Each row of a before or after table is a point. One or more steps were done to the points. Then noise was added and the rows were shuffled. The steps act on columns, c1 being the first. What was done? A step turns or swaps two columns, mirrors them in a line or flattens them onto one, adds a multiple of one to another, or multiplies or shifts one. Angles are multiples of 10 degrees, from the lower column toward the higher: turns from -170 to 170, lines from 10 to 170 but not 90. Use the fewest steps. Two steps may share a column if one is a turn and the other turns, adds or multiplies; they go together, in the order done. Otherwise the lowest column goes first.

Before (9 x 3)
[+0.16 +0.16 -0.30]
[-0.09 +0.19 -0.02]
[+0.59 -0.21 -0.39]
[-0.20 +0.39 +0.28]
[+0.34 -0.13 -0.53]
[+0.23 +0.11 +0.00]
[-0.06 -0.05 -0.11]
[-0.26 +0.14 +0.28]
[+0.23 +0.20 +0.07]
After (9 x 3)
[-0.61 -0.32 -0.98]
[+0.07 -0.15 -0.30]
[+0.29 +0.07 +0.71]
[-0.24 +0.10 +0.17]
[-0.20 +0.01 +0.00]
[+0.18 +0.30 +0.69]
[-0.15 +0.09 -0.77]
[+0.07 +0.07 -0.05]
[-0.33 -0.23 -1.33]
Steps: multiply c1 by -1; shift c2 by -0.10; multiply c3 by 2.5

Before (14 x 9)
[+0.23 +0.29 -0.12 +0.01 +0.81 +0.30 +0.21 -0.42 +0.42]
[+0.09 +0.57 -0.16 -0.43 +0.14 +0.31 +0.45 +0.04 +0.11]
[+0.05 +0.00 -0.23 -0.95 +0.17 +0.22 +0.24 -0.09 -0.03]
[-0.44 +0.24 -0.17 -0.55 +0.27 -0.22 -0.02 -0.29 +0.35]
[-0.15 -0.26 +0.67 -0.18 +0.24 +0.27 +0.23 -0.43 +0.40]
[+0.03 +0.22 -0.23 -0.14 -0.04 -0.13 +0.28 +0.54 +0.54]
[+0.14 -0.02 -0.17 +0.00 +0.09 +0.05 -0.67 +0.09 +0.53]
[+0.19 +0.12 +0.13 +0.09 +0.05 -0.53 -0.06 -0.34 +0.21]
[-0.38 -0.04 +0.13 -0.01 +0.10 -0.75 +0.34 -0.37 +0.55]
[+0.07 -0.11 -0.05 +0.16 +0.00 +0.03 +0.45 -0.33 +0.30]
[+0.04 -0.10 -0.01 -1.35 +0.05 -0.83 +0.50 -0.19 +0.33]
[-0.74 -0.29 +0.19 -0.21 -0.01 +0.19 +0.10 -0.06 +0.35]
[-0.50 +0.28 -0.12 +0.06 +0.05 +0.15 -0.38 -0.21 +0.26]
[+0.18 -0.05 -0.19 -0.48 +0.02 -0.16 -0.24 +0.55 -0.63]
After (14 x 9)
[+0.01 -0.21 -0.55 +0.03 -0.02 -0.06 +0.24 -0.57 +0.55]
[+0.12 +0.03 -0.42 -0.01 +0.08 -0.04 -0.68 -0.07 +0.55]
[+0.03 -0.48 -0.03 +1.36 +0.06 +0.69 +0.48 -0.04 +0.32]
[-0.45 -0.32 -0.44 +0.61 +0.27 +0.02 -0.01 +0.20 +0.34]
[+0.17 -0.05 -0.49 +0.40 +0.04 +0.13 -0.25 -0.62 -0.63]
[-0.14 +0.38 +1.69 +0.24 +0.21 -0.04 +0.25 +0.38 +0.39]
[+0.05 +0.16 -0.59 +0.96 +0.20 -0.20 +0.24 -0.06 -0.01]
[-0.52 -0.09 -0.29 +0.00 +0.06 -0.30 -0.39 +0.22 +0.23]
[-0.39 -0.45 +0.31 +0.08 +0.08 +0.63 +0.33 +0.36 +0.52]
[+0.25 -0.04 -0.29 +0.07 +0.80 -0.41 +0.20 +0.41 +0.39]
[+0.19 -0.40 +0.31 -0.04 +0.05 +0.34 -0.09 +0.33 +0.22]
[+0.08 +0.10 -0.11 -0.10 -0.02 +0.06 +0.46 +0.36 +0.31]
[+0.10 -0.25 -0.40 +0.43 +0.14 -0.61 +0.45 -0.13 +0.11]
[-0.73 +0.35 +0.50 +0.22 +0.01 +0.02 +0.11 +0.01 +0.37]
Steps: turn c2 and c6 by -140 degrees; multiply c3 by 2.5; turn c4 and c8 by 170 degrees

Before (10 x 14)
[-0.70 -0.26 -0.41 +0.29 +0.04 +0.41 -0.09 +0.08 +0.26 -0.36 +0.23 -0.51 +0.27 -0.13]
[-0.05 -0.01 -0.19 +0.24 -0.28 +0.02 +0.10 +0.09 -0.23 -0.28 +0.34 +0.18 -0.45 -0.15]
[-0.41 -0.48 +0.21 +0.00 -0.29 +0.09 +0.10 -0.32 +0.53 +0.44 +0.67 +0.32 -0.40 +0.17]
[+0.40 -0.01 -0.27 +0.23 -0.04 -0.49 +0.18 +0.02 -0.15 -0.09 +0.17 -0.12 -0.53 +0.40]
[+0.28 -0.73 +0.52 +0.14 +0.64 +0.19 -0.21 +0.52 -0.37 -0.29 +0.05 -0.50 -0.17 +0.08]
[-0.81 -0.67 -0.05 +0.15 -0.09 -0.52 -0.28 +0.22 +0.11 +0.20 +0.89 -0.17 -0.29 -0.61]
[+0.14 -0.34 +0.45 +0.38 -0.16 -0.24 +0.00 +0.62 +0.55 -0.56 +0.76 -0.61 +0.12 -0.01]
[+0.42 -0.19 -0.03 -0.39 -0.34 -0.28 +0.71 -0.10 +0.19 +0.41 +0.19 +0.16 +0.53 -0.77]
[-0.20 +0.43 -0.34 +0.16 +0.05 +0.57 -0.24 -0.45 +0.44 -0.43 -0.07 -0.04 +0.09 -0.39]
[-0.04 +0.27 +0.15 -0.44 +0.77 +0.50 +0.31 -0.17 +0.53 -0.49 +0.42 +0.20 +0.11 +0.27]
After (10 x 14)
[-0.03 +0.28 -0.18 -0.45 +0.78 +0.50 +0.29 +0.13 +0.70 +0.04 +0.46 +0.10 +0.12 +0.25]
[+0.17 -0.33 -0.21 +0.35 -0.13 -0.52 -0.02 +0.43 +0.74 +0.09 +0.75 -0.73 +0.08 -0.03]
[-0.17 +0.43 +0.34 +0.13 +0.08 +0.71 -0.24 -0.09 +0.59 +0.06 -0.09 +0.11 +0.07 -0.41]
[-0.78 -0.72 +0.10 +0.15 -0.08 -0.60 -0.28 -0.08 -0.03 -0.23 +0.85 -0.18 -0.32 -0.62]
[-0.68 -0.25 +0.53 +0.29 +0.05 +0.29 -0.12 +0.23 +0.45 +0.12 +0.24 -0.39 +0.22 -0.15]
[-0.02 +0.00 +0.12 +0.25 -0.27 -0.02 +0.10 +0.07 +0.02 +0.35 +0.32 +0.21 -0.41 -0.16]
[+0.37 +0.01 +0.28 +0.23 -0.09 -0.44 +0.19 -0.21 -0.02 +0.21 +0.18 +0.00 -0.54 +0.41]
[+0.36 -0.21 +0.00 -0.34 -0.35 -0.19 +0.69 -0.17 -0.12 -0.45 +0.17 +0.21 +0.55 -0.75]
[-0.39 -0.47 -0.31 -0.02 -0.30 +0.21 +0.09 -0.22 +0.10 -0.72 +0.69 +0.23 -0.39 +0.18]
[+0.27 -0.74 -0.33 +0.18 +0.62 -0.07 -0.21 +0.55 -0.02 +0.42 +0.05 -0.63 -0.12 +0.06]
Steps: mirror c3 and c12 in the line at 100 degrees; turn c6 and c8 by 30 degrees; mirror c9 and c10 in the line at 160 degrees
